Each row of a before or after table is a point. One or more steps were done to the points. Then noise was added and the rows were shuffled. The steps act on how far a point lies along the listed directions, d1 being the first. Name the steps. A step turns or swaps two directions, mirrors them in a line or flattens them onto one, adds a multiple of one to another, or multiplies one. Angles are multiples of 10 degrees, from the lower direction toward the higher: turns from -170 to 170, lines from 10 to 170 but not 90. Use the fewest steps. Two steps may share a direction if one is a turn and the other turns, adds or multiplies; they go together, in the order done. Otherwise the lowest direction goes first.

Directions:
(1): [0.13 1.95 -2.50]
(2): [0.01 -2.50 -1.95]
(3): [-3.17 0.07 -0.11]
Before:
[0.37 0.75 0.31]
[0.03 0.26 -0.22]
[0.63 0.21 0.27]
[-0.59 0.10 0.32]
[-0.03 0.00 -0.01]
[0.15 -0.15 -0.11]
[0.49 -0.51 0.12]
[-0.35 1.14 -0.26]
[0.99 0.37 -0.07]
[0.08 0.83 -0.09]
[0.39 0.71 -0.74]
After (11 x 3):
[-0.68 0.08 0.32]
[0.10 -0.92 0.08]
[0.03 0.05 -0.05]
[-0.83 0.27 -0.65]
[-0.10 -0.16 1.27]
[-0.81 1.12 -0.42]
[-0.21 2.11 -2.26]
[-0.41 0.87 -1.58]
[-0.24 1.05 -2.51]
[-0.08 0.59 -0.75]
[-0.01 0.16 0.13]
Steps: multiply d1 by 3; turn d2 and d3 by -130 degrees

Directions:
(1): [0.74 -2.41 -2.48 1.24 2.12 1.28]
(2): [-2.96 -1.59 -0.50 1.29 -2.54 0.74]
(3): [0.76 2.96 -2.11 1.14 -1.19 1.91]
Before:
[0.02 0.05 0.40 -0.12 0.08 -0.36]
[0.76 0.21 0.61 -0.64 0.65 -0.67]
[0.19 0.93 -0.16 -0.12 -0.43 0.07]
[-0.20 -0.34 -0.39 0.32 0.14 0.10]
[0.16 0.49 -0.19 0.10 -0.24 0.18]
[-0.05 -0.05 0.10 0.05 0.32 0.07]
[-0.52 -1.07 0.37 -0.13 -0.01 -0.42]
[-0.37 0.14 -0.48 0.52 -0.45 0.51]
[-0.54 -0.20 0.34 -0.13 -0.24 -0.40]
[-0.45 -0.51 1.05 -0.47 -0.10 -0.71]
After (10 x 6):
[0.15 0.37 -0.10 0.05 -0.17 0.11]
[-0.45 -0.83 0.22 -0.04 -0.11 -0.28]
[-0.01 -0.01 0.06 0.07 0.31 0.10]
[0.79 0.33 0.53 -0.57 0.61 -0.58]
[-0.49 -0.11 0.25 -0.06 -0.28 -0.32]
[-0.38 -0.26 0.86 -0.36 -0.21 -0.56]
[-0.22 -0.33 -0.39 0.31 0.12 0.09]
[0.15 0.75 -0.04 -0.18 -0.35 -0.05]
[0.05 0.11 0.36 -0.10 0.05 -0.30]
[-0.40 0.00 -0.38 0.48 -0.42 0.40]
Steps: multiply d3 by 0.7

Directions:
(1): [-3.38 0.22 -2.97 1.14 -0.74 0.22 0.31 -2.83 0.02]
(2): [1.99 -0.01 -0.73 2.62 0.35 1.46 3.28 -0.16 2.42]
(3): [-1.17 -3.13 0.58 -1.15 2.62 -2.46 1.79 -0.58 1.01]
Before:
[0.46 0.13 0.51 0.65 -0.02 0.36 0.44 0.18 0.44]
[0.13 0.14 -0.35 0.27 -0.19 0.12 -0.07 -0.30 0.11]
[1.28 -0.24 0.62 0.08 -0.06 0.19 0.63 0.37 0.48]
[0.89 0.28 0.37 -0.21 -0.11 0.58 -0.07 0.54 -0.18]
[0.23 -0.25 0.09 -0.25 0.23 -0.21 -0.37 0.16 -0.11]
[0.12 -0.25 0.67 -0.30 0.48 -0.31 -0.25 0.37 -0.22]
[-0.50 -0.05 -0.31 0.31 0.04 -0.13 0.05 -0.04 -0.29]
[-1.41 -0.07 -0.59 -0.18 -0.18 -0.97 -0.23 -0.85 -0.47]
[0.40 -0.05 -0.17 0.45 0.03 -0.06 0.27 0.34 0.47]
[0.77 -0.15 0.53 0.03 0.17 -0.25 -0.07 0.60 -0.04]
[0.65 -0.17 0.91 -0.49 0.47 -0.11 -0.14 0.71 -0.24]
[0.18 0.90 -0.49 0.34 -0.79 0.85 -0.06 -0.20 0.01]
[-0.05 -0.73 -0.26 0.38 0.38 -0.49 1.08 -0.34 0.44]
[-0.64 -0.08 -0.32 -0.38 -0.16 -0.32 0.11 -0.16 -0.07]
After (14 x 9):
[0.97 -0.39 0.31 0.60 0.49 -0.46 1.43 0.26 0.83]
[-0.30 -0.22 0.60 -0.82 0.36 -0.45 -0.67 0.31 -0.69]
[-0.84 -1.10 -0.44 0.01 0.58 -0.98 0.90 -0.69 0.24]
[0.21 0.27 -0.37 0.34 -0.28 0.20 -0.12 -0.27 0.10]
[-0.89 -0.19 -0.16 -0.69 -0.48 -0.39 -0.72 -0.63 -0.61]
[-0.56 -0.01 -0.52 0.11 -0.18 -0.31 -0.33 -0.10 -0.02]
[0.23 -0.34 0.08 -0.27 0.27 -0.25 -0.33 0.15 -0.08]
[-0.27 -0.13 0.15 -0.33 -0.04 -0.52 -0.71 0.13 -0.57]
[-0.91 0.27 -0.04 0.19 -0.37 0.06 -0.47 -0.43 -0.30]
[-0.08 0.59 -0.06 -0.47 -0.52 0.49 -0.88 0.10 -0.79]
[0.28 -0.22 0.06 -0.09 0.09 -0.18 0.76 0.26 0.40]
[-0.09 -0.42 0.63 -0.40 0.58 -0.48 -0.26 0.26 -0.24]
[0.31 1.41 -0.60 0.50 -1.18 1.25 -0.34 -0.12 -0.13]
[0.07 -0.10 -0.08 0.48 0.16 0.04 0.42 0.21 0.01]
Steps: mirror d1 and d2 in the line at 40 degrees; multiply d3 by 1.6
